Each row of a before or after table is a point. The points were changed in one or more steps. Then noise was added and the rows were shuffled. The steps act on columns, c1 being the first. Name the steps. A step turns or swaps two columns, mirrors them in a line or flattens them onto one, adds a multiple of one to another, or multiplies or shifts one. Angles are multiples of 10 degrees, from the lower column toward the higher: turns from -170 to 170, lines from 10 to 170 but not 90. Use the fewest steps. Two steps may share a column if one is a turn and the other turns, adds or multiplies; they go together, in the order done. Otherwise the lowest column goes first.

Before (12 x 3):
[[-19 -11 -14]
 [-21   5  43]
 [ 39   2  -1]
 [ 29 -17  12]
 [ 18  -2  -7]
 [ 56 -12  51]
 [ 39 -17   9]
 [-23  -7 -16]
 [-13  36  89]
 [-16 121 -12]
 [-25 -15   1]
 [-23  -7   3]]
After:
[[  4   8 -50]
 [-16   1  15]
 [ 23 127   1]
 [-87 -14  -6]
 [ 30 -12  -1]
 [ 25 -10 -19]
 [-36  36 -86]
 [-50 -18  19]
 [-41 -21  10]
 [-44   2  29]
 [ 27 -14 -20]
 [ 31  -4   0]]
Steps: multiply c1 by 1.3; turn c1 and c3 by 150 degrees

Before, 13 rows:
[[-11 -50 -25 -15  -6  50]
 [-15  -4 -76  85 -37  -7]
 [ 61 -13 -34   8  37  24]
 [ -2   6 -47  14  65  20]
 [-29 -47   5  26 -24  13]
 [ 38  -2 -34  22  57  12]
 [-55   3 -51  59 -20  27]
 [ 11 -60  12  16 -15  45]
 [-23  -6 -68  36 -22  18]
 [ 26 -29  25  -1  34  24]
 [-22 -41 -85  31 -21 -11]
 [-22  -8 -39  42  31  13]
 [ 39  -5  11  -6 -31  -4]]
After:
[[ -23   28  -51  -33   31   16]
 [  25   26   31   15   32   22]
 [ -22   51 -111   -5  -22   -8]
 [ -54   27  -64  -51  -18   28]
 [ -29   54    7    0  -25   10]
 [  62   14  -44   -1   37   23]
 [  -8   37  -31   37   -7   50]
 [  39   13  -44  -18   57   13]
 [  -4   -1  -62  -15   65   19]
 [ -15   46  -98  -71  -39   -6]
 [  12   61   17   15  -17   44]
 [  41   -1   13    7  -32   -5]
 [ -23   23  -90  -27  -24   16]]
Steps: turn c2 and c4 by -150 degrees; multiply c3 by 1.3

Before (13 x 9):
[[-24 -30 -25 -10   1  53  52 -94  -9]
 [-29  18   7  -6 -55  52  17 -73   0]
 [  1 -30 -31 -85  18 -32  -5  25  68]
 [ 23  19  28 -59  25 -10  12   0   2]
 [ -9  28  -4  21 -19   6  38 -44  18]
 [ 22 -58  -2 -58 -58 -50  32  26 -56]
 [-49 -43  43  -4 -44  24  33 -38   4]
 [ 40 -30  -1 -37  41  -4  -6  54  23]
 [  0  -8   1  30   1  24  65 -57   3]
 [ 76 -13 -16 -36   3  27  20  25  46]
 [ 48 -29 -29 -38  28 -11 -42  53  -2]
 [-60 -34 -32 -37 -46   7  56  23 -42]
 [ 57 -56 -40 -17  10 -49 -18  34  -1]]
After, 13 rows:
[[ 67  -6   8  28   0  26  -1 -56   7]
 [-46  11  40 -39  29  -7 -51  53  -4]
 [ 58   9  46 -35 -45   4  57  20 -41]
 [ 22   8  20 -39   3  27 -80  22  43]
 [ -6 -14  25 -38  42  -4 -41  55  22]
 [ 12 -15 -25 -58  27 -10 -21   2   3]
 [ 50   7  39 -10   0  54  26 -93 -10]
 [-16   3  68 -18   9 -45 -57  32  -6]
 [ 33 -29  52 -56 -58 -54 -20  26 -56]
 [ 16   5 -18  -6 -53  50  27 -72   0]
 [ 36 -55  16  -5 -47  27  47 -39   4]
 [ 41  20 -22  23 -19   4   5 -43  17]
 [ -3  15  39 -85  18 -34   4  22  64]]
Steps: turn c1 and c7 by -90 degrees; mirror c2 and c3 in the line at 150 degrees

Before:
[[ 25 -54 -89 -36 -26  18   2 -40  36 -42 -48  34]
 [-25  24   6  58 -28  12  -3 -25   1 -59 -52 -77]
 [-11  20  -4 -43 -37 -10  78 -34 -32  22 -59  38]
 [100   1  17   4 -34   7  50  -9  52  27 -54  20]
 [-10   7   4  56   8 -39  -1  10  32  17 -48 -11]
 [-20 -15   4 -41 -29   5 -10  -3   1  -7 -47   3]
 [-21  16   2 -15  25  -1  97  32   6   4 -35  19]
 [106  21  -2 -44 -21 -15   9 -37  38  22   9  -8]
 [ 91   1 -37 -45  -9  13 105  25 -70  20 -35  -5]
 [-26  16  12 -11 -33  -9   6   3 -81 -44  -5  34]
 [  6  -3   3  22  26  25   4 -22  -4  13 -52  32]]
After, 11 rows:
[[ -26    7   18  -42  -35   -6   -7    2   33  -19   -5   80]
 [ -23   18   18   -6  -28   11    4  -25  -75  -82  -54    0]
 [ -21   12   12   -5   28   -1  -96   32   19   12  -36   -5]
 [  90   19  -32  -16   -9   12 -105   25   -4   47  -36   70]
 [   4   -5    1   26   26   24   -5  -23   32   -9  -54    4]
 [ 107   19    9  -12  -20  -16   -9  -34  -10   46   10  -37]
 [  -9   18    7  -11  -36  -10  -79  -35   38   45  -58   31]
 [ -11    4    7   49    9  -38    1   10  -10  -32  -49  -32]
 [  99   -8   16   23  -32    9  -50   -9   20   16  -53  -53]
 [  24   -3 -103  -55  -27   19   -1  -41   34    2  -47  -35]
 [ -20  -15   -6  -32  -27    4    9   -5    3   27  -49   -1]]
Steps: turn c2 and c3 by 30 degrees; turn c4 and c10 by -50 degrees; multiply c7 by -1; turn c9 and c12 by -90 degrees

Before (12 x 18):
[[ 15 -12  33 -37  63  -7  56  30 -29  -9  36  31  -5  23  25   0 -25 -45]
 [-29 -29 -31  -4 -20  67  -2 -21  -4 -16 -39  19  53   4 -54  27  53  55]
 [-25 -20 -20  26  31  20  30  -3 -51  -1 -45  -6  39 -45 -61  42  36  29]
 [  0 -26   5  -3  23  51 -14   5 -70  25 -72  24  70  15 -28  44   5  17]
 [ 34  11 -64  10 -45  61 -21 -17 -47 -49  14 -22  59 -41 -71  32  -3  49]
 [-44 -55  65 -54 -32  62 -12 -47 -23 -78 -57   6  65 -47 -48 -56 -52  24]
 [-85 -36  -5  -8  39 -29  47  31 -48 -23 -40  67  56  25  10  35 -18 -27]
 [  2  21  15  17 -39  64  25 -33 -52 -37 -11 -25  66  -7 -38  46  33  27]
 [-19  22  37  14  19  -3  37  61 -12  10   0  27   0   7  38 -21 -42 -26]
 [  9  68  36 -82  18  20  10 -10  -1 -48  -6 -17  12 -22  -1  -7 -69  19]
 [ 15  25  40 -28  37 -16  43  65  11 -23  29 -52  16  46  -3  -7 -62 -25]
 [ 34  20  33 -32  -3   0  30  16 -14 -97 -34 -10  -4  12  -4 -43 -40   7]]
After:
[[-11  23  42 -39   3 -14  27  68  10 -24  55  65  -4  44  -1 -13 -48 -24]
 [ 10  22  37  35  -4  -3 -47  59  -5   4  16  19  19   4  42 -15 -37 -21]
 [-13  16  31 -22   2   5  -3  16 -11 -98  -5  30 -31  10  -4 -38 -54   5]
 [-23 -21 -21  28   0  18  -7   1 -50  -3 -63  31  38 -44 -60  41   7  26]
 [-32 -54  65 -56  -1  61  -1 -43 -21 -79 -20  -8  66 -42 -50 -55 -79  25]
 [-17  72  38 -84   0  21   8 -11   1 -49  31  18  -5 -17   0  -9 -67  16]
 [-55  25  19  16  -2  71  10 -31 -50 -38 -23  28  31  -3 -43  45  21  22]
 [-58 -23   6   4  -4  49 -17   9 -68  28 -67 -24  35  10 -32  49 -29  20]
 [-27 -27 -34   5  -8  69 -12 -17  -8 -20 -58  -6  55  -1 -55  28  26  56]
 [ -5 -36  -8  33  -1 -32 -81  36 -47 -21 -25   4 100  26   5  36 -32 -31]
 [-70  13 -65  -4  -1  61  28 -15 -53 -55  14  -9  -1 -35 -71  31   4  48]
 [  4 -12  35 -10  -3  -5 -57  25 -33 -11  43  39 -14  16  24  -2  -2 -43]]
Steps: mirror c1 and c13 in the line at 120 degrees; turn c7 and c12 by 120 degrees; add -0.5 times c7 to c4; multiply c5 by 0; turn c11 and c17 by 30 degrees

Before, 10 rows:
[[ -8 -14 -18  36 -11  12 -45  16   8  26   8  -2  33 -27 -36  -1 -59 -32
  -44 -14  64  26 -16 -14]
 [-31  -7 -11 -22  -6 -24 -33 -35  76 -13 -55  56 -24 -19  40   7 -11 -37
  -36  -3  25 -18 -81  26]
 [  5  76  58 -30  65  19  44   1  80  34 -60 -11 -10  22 -13  96  18 -40
   25 -40  39 -21  15 -41]
 [ 48  -7 -32  27  68  18  -8 -26  16 -59 -32 -40 -45  28 -44  21  -2 -40
   35 -44  51 -49 -42 -34]
 [ 21  -5  -6 -39 -39  15 -62  -5  75  58 -20  52  -7  12  36  -2  29 -12
  -50 -62 -33  16 -35  33]
 [-48 -28 -36  11 -16 -29 -32   7  -7  42 -52 -43  32   5 -12  97 -24  20
  -64   9   4  45  -6  21]
 [-29  24 -11  63  26  19 -51  -1  27 -45  17  47  50 -29  13  35 -41 -16
  -48   2  23  51  14  29]
 [ 42 -20 -29   3  47  24  45  41 -35 -17  27 -31  15 -21 -78 -11  47  41
    2 -12  -4  43 -98  12]
 [ 37   9  46  19 -32 -64 -39  -3  70 -32  11  -5  24  27 -10  30  41 -41
  -78  28  54   3 -19  25]
 [ 15  34 -42 -34  44 -63  16 -32  47 -54   4   8 -43   6 -23  44 -26  47
  -11  25 -41   7  17 -43]]
After:
[[ 44 -30 -28 -10 -15 -31 -33   5  -7  40  68 -45  14  10 -13 -73 -21  21
  -61  35  -2  44 -10  21]
 [-31  37 -31  51  43 -61  16 -17  50 -52  23   8  27   5 -27 -42 -25  47
  -17 -27 -30   9  18 -41]
 [ 36  25   0 -45  27  15 -51  54  29 -45  11  43  -5 -31  11 -30 -38 -17
  -48  47   2  48  13  30]
 [  8  -6   3  32 -38  13 -60 -34  77  59   4  55 -52   9  37   8  22 -14
  -48 -42 -18  17 -36  34]
 [-26 -22 -18 -26  49  23  42 -24 -34 -19 -16 -31 -34 -24 -82   2  47  39
    0   3  -2  45 -96   7]
 [ 22 -15  -5 -52 -13  16 -44  29   8  26  -6   0 -18 -25 -37   0 -60 -33
  -50  18  45  22 -19 -13]
 [ 23  -8  -1  33  -5 -26 -36  17  74 -12  24  51  20 -15  37   3 -11 -34
  -37 -25  31 -19 -78  25]
 [-33 -10 -23  -6  73  20  -5  50  20 -61  23 -38 -35  31 -44 -11  -4 -38
   37 -62  36 -50 -45 -35]
 [-40   9  56 -21 -29 -65 -39  31  69 -30  13  -5  -6  22 -13 -30  39 -44
  -78  34  46   8 -16  27]
 [ 13  77  68   8  71  16  40 -10  78  36  68 -12 -28  21 -18 -72  20 -40
   24 -28  48 -25  13 -44]]
Steps: turn c13 and c20 by 60 degrees; turn c1 and c13 by -150 degrees; shift c3 by 10; turn c4 and c21 by -20 degrees; turn c4 and c8 by 130 degrees; multiply c11 by 0.4; turn c11 and c16 by -150 degrees
